Each row of a before or after table is a point. The points were changed in one or more steps. Then noise was added and the rows were shuffled. The steps act on how far a point lies along the listed directions, d1 being the first. Name the steps. A step turns or swaps two directions, mirrors them in a line or flattens them onto one, adds a multiple of one to another, or multiplies one. Angles are multiples of 10 degrees, from the lower direction toward the higher: turns from -170 to 170, lines from 10 to 170 but not 90. Use the fewest steps. Two steps may share a direction if one is a turn and the other turns, adds or multiplies; they go together, in the order done. Otherwise the lowest direction goes first.

Directions:
(1): -0.152, 0.215
(2): -0.215, -0.152
Before:
0.026, 0.049
-0.044, -0.040
0.037, 0.001
-0.067, 0.014
-0.104, 0.039
-0.005, -0.017
-0.027, 0.002
-0.084, 0.014
-0.061, -0.036
-0.045, 0.041
0.000, 0.084
-0.102, 0.040
-0.012, -0.008
0.003, -0.044
After (14 x 2):
-0.013, 0.013
0.000, 0.019
-0.068, 0.010
0.033, -0.018
0.005, -0.055
-0.114, -0.002
-0.033, 0.054
-0.083, 0.014
-0.057, -0.023
-0.021, -0.079
-0.025, 0.008
-0.105, -0.004
0.018, 0.040
-0.042, 0.057
Steps: swap d1 and d2

Directions:
(1): -0.289, -0.099, 0.213, 0.004
(2): 0.115, -0.228, 0.056, -0.266
(3): -0.189, 0.115, -0.200, -0.223
(4): 0.077, 0.253, 0.224, -0.136
Before (14 x 4):
0.020, -0.019, 0.012, 0.025
-0.001, -0.033, -0.022, -0.043
0.026, 0.021, -0.017, 0.065
0.013, 0.044, 0.029, 0.073
-0.001, 0.017, 0.024, -0.070
-0.053, 0.063, 0.062, -0.010
-0.012, -0.055, 0.086, -0.015
-0.076, 0.083, 0.007, -0.008
0.054, 0.042, 0.078, 0.007
-0.008, 0.030, -0.053, -0.009
-0.002, 0.003, 0.063, -0.016
-0.017, -0.053, 0.052, -0.021
-0.039, -0.077, 0.047, 0.018
-0.064, -0.026, -0.029, -0.014
After, 14 rows:
-0.044, -0.077, 0.043, 0.018
-0.063, -0.039, 0.050, 0.009
-0.032, -0.001, 0.028, -0.021
0.005, -0.022, -0.002, 0.024
0.022, 0.010, 0.015, -0.106
0.060, -0.021, -0.039, 0.009
-0.059, -0.029, 0.042, 0.012
-0.034, 0.018, 0.010, 0.024
-0.008, 0.001, 0.029, -0.093
0.026, 0.029, -0.020, -0.013
0.000, 0.024, -0.002, -0.012
-0.045, 0.050, 0.021, -0.022
-0.016, -0.024, 0.021, -0.016
0.057, -0.028, -0.020, -0.027
Steps: mirror d1 and d2 in the line at 20 degrees; flatten d3 and d4 onto the line at 50 degrees

Directions:
(1): -0.035, -0.109, -0.350, -0.039, -0.087, -0.182, -0.165, 0.268
(2): -0.036, 0.244, -0.022, 0.037, 0.132, -0.413, 0.142, -0.079
(3): 0.072, 0.388, -0.185, -0.155, 0.087, 0.206, -0.115, 0.000
(4): -0.109, 0.000, -0.153, 0.195, -0.141, -0.012, -0.214, -0.372
(5): 0.418, 0.088, 0.059, 0.235, -0.155, -0.053, -0.065, 0.074
Before:
-0.022, -0.059, -0.005, 0.043, -0.007, 0.017, -0.033, 0.005
0.045, -0.029, 0.030, 0.021, -0.020, -0.021, 0.007, 0.046
0.008, -0.012, -0.014, -0.019, -0.016, 0.038, 0.001, 0.039
0.045, -0.010, -0.016, 0.018, -0.011, -0.101, 0.024, 0.044
0.062, 0.027, -0.019, 0.029, -0.021, -0.051, 0.038, 0.023
-0.016, -0.044, -0.009, -0.001, -0.001, -0.003, 0.020, 0.048
-0.009, -0.010, -0.041, 0.102, -0.057, -0.043, -0.053, -0.080
-0.020, 0.029, 0.003, 0.021, -0.008, -0.046, 0.001, -0.099
0.009, -0.021, 0.048, 0.017, 0.013, -0.045, 0.032, -0.001
-0.174, -0.052, -0.033, -0.099, 0.035, 0.095, 0.001, -0.015
0.051, -0.007, 0.005, 0.006, -0.007, -0.030, 0.006, 0.035
After, 11 rows:
-0.017, -0.057, 0.035, 0.040, 0.001, 0.048, -0.016, -0.015
0.051, 0.036, -0.033, 0.045, -0.028, -0.064, 0.024, -0.012
0.031, -0.033, -0.004, 0.037, -0.041, -0.028, -0.023, 0.024
0.026, 0.026, 0.106, 0.070, 0.007, 0.015, 0.055, -0.081
0.008, 0.047, 0.068, -0.022, 0.035, -0.047, 0.070, -0.037
-0.169, -0.062, -0.023, -0.100, 0.034, 0.119, -0.002, -0.014
0.023, 0.006, -0.028, 0.054, -0.026, -0.111, -0.001, -0.041
0.039, -0.009, -0.017, 0.025, -0.024, -0.038, -0.018, 0.003
-0.030, -0.049, -0.027, 0.028, -0.025, -0.001, -0.011, -0.003
-0.005, -0.018, -0.033, 0.001, -0.035, 0.042, -0.029, 0.011
0.003, -0.025, 0.012, 0.011, 0.008, -0.070, 0.020, 0.028
Steps: turn d1 and d4 by 90 degrees; multiply d2 by 1.3

Directions:
(1): 0.104, -0.124, 0.453, 0.078, -0.108, -0.103, 0.080, -0.089, 0.033, 0.314, -0.088
(2): -0.016, -0.025, -0.033, 0.279, 0.266, -0.175, -0.212, 0.004, 0.065, -0.052, -0.385
(3): 0.416, 0.069, 0.138, 0.136, 0.065, 0.098, 0.135, -0.101, -0.101, -0.337, 0.018
(4): 0.225, -0.164, -0.059, -0.113, 0.291, 0.006, -0.196, 0.087, -0.291, 0.222, 0.153
(5): -0.153, -0.063, 0.035, 0.213, 0.203, 0.410, -0.023, -0.238, 0.122, 0.090, 0.134
(6): -0.136, 0.085, 0.177, -0.028, -0.205, 0.072, -0.394, -0.154, -0.279, -0.137, -0.023
Before (14 x 11):
-0.014, -0.008, -0.072, -0.004, 0.089, 0.024, -0.029, 0.033, -0.014, 0.022, 0.023
0.063, -0.016, -0.030, -0.021, 0.105, -0.004, -0.014, 0.037, -0.053, 0.035, 0.010
-0.012, -0.015, -0.050, 0.052, 0.123, 0.042, -0.068, -0.010, 0.023, 0.017, 0.015
0.066, -0.015, -0.038, 0.069, 0.074, 0.050, -0.009, -0.023, -0.002, 0.030, 0.024
0.087, 0.015, -0.002, 0.007, 0.080, -0.046, -0.039, 0.014, -0.083, 0.009, 0.011
0.004, -0.023, 0.111, 0.078, 0.023, 0.046, -0.013, -0.062, 0.016, -0.012, -0.042
0.045, 0.029, 0.027, -0.068, -0.077, -0.007, 0.095, -0.014, -0.021, -0.017, 0.031
0.025, -0.015, -0.006, -0.081, 0.004, -0.032, 0.087, 0.023, 0.039, 0.024, 0.027
0.014, -0.044, -0.069, 0.049, 0.103, 0.029, -0.066, -0.007, 0.005, 0.021, -0.031
0.069, 0.014, 0.084, 0.065, 0.010, 0.074, -0.019, -0.048, -0.029, -0.030, -0.021
0.030, 0.022, 0.095, -0.016, -0.021, -0.002, 0.074, -0.037, 0.055, 0.015, -0.015
0.042, 0.010, -0.024, -0.033, -0.013, -0.062, 0.065, 0.051, 0.026, -0.041, -0.025
-0.003, -0.034, 0.058, 0.072, 0.041, 0.033, -0.003, -0.049, 0.029, 0.032, -0.032
0.018, 0.019, 0.063, -0.011, -0.030, -0.035, -0.002, -0.032, -0.020, 0.019, -0.009
After, 14 rows:
0.009, 0.033, -0.022, -0.105, -0.056, 0.002, 0.012, -0.002, -0.077, -0.013, 0.051
-0.006, -0.010, -0.015, -0.111, -0.018, -0.018, 0.056, 0.026, 0.016, 0.035, 0.053
0.116, 0.020, 0.050, 0.068, 0.068, 0.086, -0.024, -0.041, -0.052, -0.066, -0.008
0.049, 0.022, 0.088, 0.041, 0.007, -0.074, 0.030, -0.010, -0.005, 0.046, -0.037
0.031, -0.036, 0.042, 0.089, 0.029, 0.016, 0.042, -0.043, 0.082, 0.027, -0.055
0.053, 0.017, -0.036, -0.073, 0.069, 0.033, -0.010, 0.008, -0.044, -0.013, 0.051
0.064, -0.035, -0.009, 0.054, 0.105, 0.057, -0.003, -0.031, -0.005, -0.009, 0.010
0.033, -0.010, 0.100, 0.014, -0.006, -0.026, 0.065, -0.009, 0.031, 0.065, -0.040
0.019, 0.012, -0.003, -0.031, 0.026, -0.031, -0.047, -0.010, -0.057, 0.017, 0.004
0.000, 0.002, -0.049, -0.067, -0.031, -0.058, 0.042, 0.067, 0.017, -0.010, 0.004
0.027, -0.005, 0.063, 0.100, 0.051, 0.026, 0.038, -0.052, 0.097, 0.006, -0.024
0.078, -0.034, 0.011, 0.063, 0.128, 0.070, -0.038, -0.034, -0.040, -0.060, 0.007
0.095, -0.006, 0.040, 0.100, 0.013, 0.053, 0.061, -0.056, 0.037, 0.008, 0.009
-0.022, 0.005, 0.057, 0.042, -0.019, 0.008, 0.060, -0.007, 0.065, 0.033, -0.019
Steps: swap d1 and d4; turn d2 and d6 by -30 degrees; add 0.7 times d5 to d3

Directions:
(1): 0.121, 0.100, -0.178, 0.320, 0.204, -0.075, -0.090, 0.154, -0.205, 0.118, -0.262, -0.068, -0.247, 0.125, 0.289, -0.243, 0.188, -0.051
(2): 0.024, 0.125, -0.038, 0.048, -0.495, -0.031, -0.385, -0.088, -0.126, 0.226, -0.003, -0.195, -0.200, -0.089, -0.129, 0.018, -0.150, -0.101
(3): -0.139, 0.369, 0.109, -0.246, 0.048, -0.202, 0.137, 0.035, -0.219, 0.110, 0.046, -0.110, 0.233, -0.032, 0.310, -0.060, -0.245, -0.208
Before:
-0.019, 0.047, 0.048, -0.092, -0.108, -0.044, -0.025, -0.004, -0.028, 0.046, 0.026, -0.025, 0.018, -0.047, -0.033, 0.026, -0.078, -0.052
-0.022, 0.018, 0.029, -0.063, 0.013, -0.034, 0.052, -0.029, -0.004, -0.024, 0.002, -0.012, 0.093, -0.004, 0.023, 0.041, -0.052, -0.017
0.030, 0.044, -0.036, 0.068, -0.034, -0.011, -0.095, 0.024, -0.049, 0.053, -0.085, -0.049, -0.058, -0.001, 0.016, -0.049, 0.026, 0.005
0.036, -0.033, -0.050, 0.059, 0.004, 0.025, -0.060, 0.011, 0.025, -0.010, -0.014, -0.001, -0.061, 0.007, 0.000, -0.011, 0.044, 0.039
-0.015, -0.008, -0.014, -0.040, -0.035, 0.001, 0.030, -0.005, -0.001, -0.019, 0.008, 0.026, 0.034, -0.015, 0.027, 0.001, -0.017, 0.005
0.074, -0.102, -0.030, 0.086, 0.032, 0.041, -0.040, 0.008, 0.052, 0.005, -0.061, 0.023, -0.087, 0.030, -0.071, -0.018, 0.086, 0.038
-0.006, 0.009, 0.014, -0.060, -0.066, 0.031, 0.019, -0.019, 0.018, 0.017, 0.048, -0.002, 0.027, -0.041, -0.035, 0.022, -0.033, -0.007
-0.047, 0.018, 0.041, -0.030, 0.135, -0.029, 0.126, 0.018, -0.006, -0.047, -0.012, 0.048, 0.091, 0.066, 0.083, -0.017, 0.019, 0.005
-0.021, 0.040, 0.014, -0.047, -0.061, 0.004, 0.015, -0.047, 0.002, -0.009, 0.024, -0.018, 0.056, -0.017, 0.008, 0.019, -0.065, -0.021
0.023, -0.097, 0.021, 0.052, -0.137, 0.069, -0.093, -0.050, 0.014, -0.001, 0.017, -0.028, -0.071, -0.037, -0.145, 0.067, 0.010, 0.037
-0.022, -0.040, 0.004, 0.021, -0.027, 0.023, -0.015, -0.037, 0.026, -0.028, 0.002, 0.009, -0.001, 0.001, -0.053, 0.002, 0.043, 0.067
0.004, 0.003, -0.020, 0.001, -0.020, 0.005, -0.002, 0.004, 0.035, 0.020, 0.009, -0.015, 0.011, 0.001, -0.040, 0.032, 0.029, -0.004
After (12 x 18):
0.043, 0.002, -0.038, 0.075, -0.212, 0.025, -0.213, -0.029, -0.018, 0.080, -0.054, -0.076, -0.117, -0.040, -0.115, 0.003, -0.005, 0.018
-0.038, -0.014, 0.082, -0.071, -0.134, 0.024, -0.024, -0.060, -0.010, 0.001, 0.073, -0.041, 0.041, -0.061, -0.096, 0.088, -0.083, -0.009
-0.019, -0.017, 0.010, 0.030, 0.174, -0.015, 0.117, 0.036, -0.003, -0.055, -0.047, 0.059, 0.045, 0.088, 0.088, -0.039, 0.074, 0.029
-0.050, -0.001, 0.034, -0.037, -0.032, 0.004, 0.014, -0.045, 0.015, -0.026, 0.028, 0.003, 0.052, -0.012, -0.035, 0.013, -0.002, 0.046
-0.005, 0.014, 0.004, -0.014, 0.163, -0.045, 0.122, 0.020, -0.019, -0.050, -0.046, 0.016, 0.094, 0.038, 0.114, -0.010, 0.016, -0.010
-0.003, 0.049, 0.020, -0.046, 0.070, -0.058, 0.062, 0.054, -0.048, 0.017, -0.028, 0.007, 0.024, 0.002, 0.076, -0.034, -0.005, -0.044
0.018, -0.024, -0.023, 0.005, -0.138, 0.032, -0.119, -0.038, 0.039, 0.013, 0.038, -0.029, -0.052, -0.036, -0.081, 0.040, -0.026, 0.027
-0.013, -0.003, -0.021, -0.028, 0.032, -0.008, 0.066, 0.017, -0.011, -0.029, -0.010, 0.037, 0.043, 0.004, 0.071, -0.018, 0.005, 0.006
0.033, -0.069, 0.027, -0.024, -0.179, 0.040, -0.114, -0.064, 0.066, 0.042, 0.028, -0.017, -0.048, -0.040, -0.179, 0.061, -0.042, 0.009
-0.012, 0.044, -0.004, -0.013, 0.085, -0.008, 0.090, 0.000, -0.015, -0.033, -0.019, 0.010, 0.066, 0.023, 0.101, -0.029, -0.011, -0.015
-0.006, 0.022, -0.007, -0.018, -0.008, -0.005, 0.016, 0.007, 0.028, 0.018, 0.015, -0.016, 0.035, 0.002, -0.023, 0.033, 0.017, -0.013
-0.012, 0.038, 0.016, -0.060, 0.072, 0.007, 0.107, 0.023, -0.005, -0.004, 0.021, 0.018, 0.068, -0.010, 0.063, -0.019, -0.006, -0.015
Steps: turn d1 and d3 by -70 degrees; add -1.5 times d3 to d2
